Rows are points. Examples show where two turns around zero, p and q, send a point. Write where each new point lands after one turn and then the other. Backwards means that the second turn is done in reverse. Each puzzle has new turns, and all numbers are rounded.
(in the rows, 128 means zero)

Turn p:
[118  84] => [141  85]
[125 132] => [123 130]
[143 121] => [145 129]
[126 174] => [104 167]
Turn q:
[128 115] => [126 115]
[ 81 141] => [ 83 148]
[143 110] => [140 108]
[160 146] => [162 141]
Where do these land?
p, then q: [146  83] => [161  92]
p, then q backwards: [123 172] => [ 97 160]
p, then q: [115 117] => [120 113]
q, then p: [127 155] => [117 153]
p, then q backwards: [130 113] => [139 117]

Turn p:
[117 122 147] => [138 119 146]
[140 154 158] => [155 156 144]
[145  95  77] => [103 103  76]
[110 141 130] => [117 135 146]
Turn q:
[140 107 138] => [133 105 140]
[138 174 102] => [150 175 115]
[105 122 103] => [119 126  95]
[129 110 169] => [109 106 163]
Where do these land?
p, then q: [127 156 131] => [122 154 138]
p, then q backwards: [162 101 152] => [159 111  93]
q, then p: [111 130 112] => [106 131 122]
q, then p: [105 149  84] => [ 86 154 106]
p, then q backwards: [134 104 160] => [163 108 122]

Turn p:
[170 100 146 144] => [172 113 158 135]
[158 106 124 172] => [183 124 124 146]
[111 141 105 100] => [ 97 120 109 108]
[ 93 133 107 113] => [ 94 123 101 129]
[ 99 123 128 121] => [103 125 120 143]
[137 164 158 117] => [118 162 155 107]
Turn q:
[142 140 138 106] => [132 124 152 111]
[ 87 100 130 131] => [105 109  88 126]
[109 112 148 154] => [105 112 114 154]
[137 173 126 113] => [122 157 161 109]
[170 121  94 138] => [179 146 129 142]
[ 83 106 135 144] => [ 96 114  89 137]
[169 143 124 109] => [159 134 162 117]
Where do these land?
p, then q: [148 124 128 125] => [138 113 138 125]
p, then q: [137 152 136 127] => [120 134 147 111]
p, then q backwards: [119 142 144 114] => [119 152 136 128]
q, then p: [124  42 143 124] => [168  56 106 149]
p, then q: [122 154  88 122] => [144 148 109  91]
q, then p: [118 153 129 157] => [121 162 112 137]

Turn p:
[119 143 112  69 116 107] => [126 132  70 102 126 104]
[137  63 129  80 144 157] => [136 141 144  64  72 127]
[163 144 118 142  97 119] => [145 136 116 173 116 116]
[100 139 140 129  98 142] => [107 155 114 134 139 153]
[119 127 131 128 147 105] => [116 103 128 121 136 120]
[126 126 143 152 150  98] => [108  94 147 139 138 119]
[117 132 106 166 152 127] => [145  97 145 137 150 150]
[142 152 145 157 120 170] => [141 167 158 153 149 136]
Turn q:
[159 130 114 133 151  91] => [110 166 132 117 159 114]
[173 163 160 148 135 111] => [157 141 159 126 167  89]
[141 162 123 149 120 115] => [157 155 141 119 131 116]
[ 98  95 140 146 119 122] => [103 120 151 148  98 138]
[110 120 125  88  92 161] => [133  87  90 122  94 126]
[ 91 115 132 127 154 119] => [103 120 147 119 124 163]
[124 111 100 107 124 178] => [133 108  76 146 120 151]
Where do these land?
p, then q: [171 119 131 111  87 140] => [165 159 134 117 104  97]
q, then p backwards: [159 144 119 146 163 132] => [119 172 127 139 130 155]
p, then q: [156 133 141 162  84 113] => [155 157 163 158 104 131]
p, then q: [ 92  98 110 123 152 108] => [ 96  96  94 139 116 137]
p, then q: [ 99 121 114 137 153 147] => [123  94 110 135 152 134]
q, then p backwards: [117 155 129  82  95 131] => [131 105  98  85 150 111]
q, then p: [102 127 153 135 163 125] => [109 150 161 103 129 133]
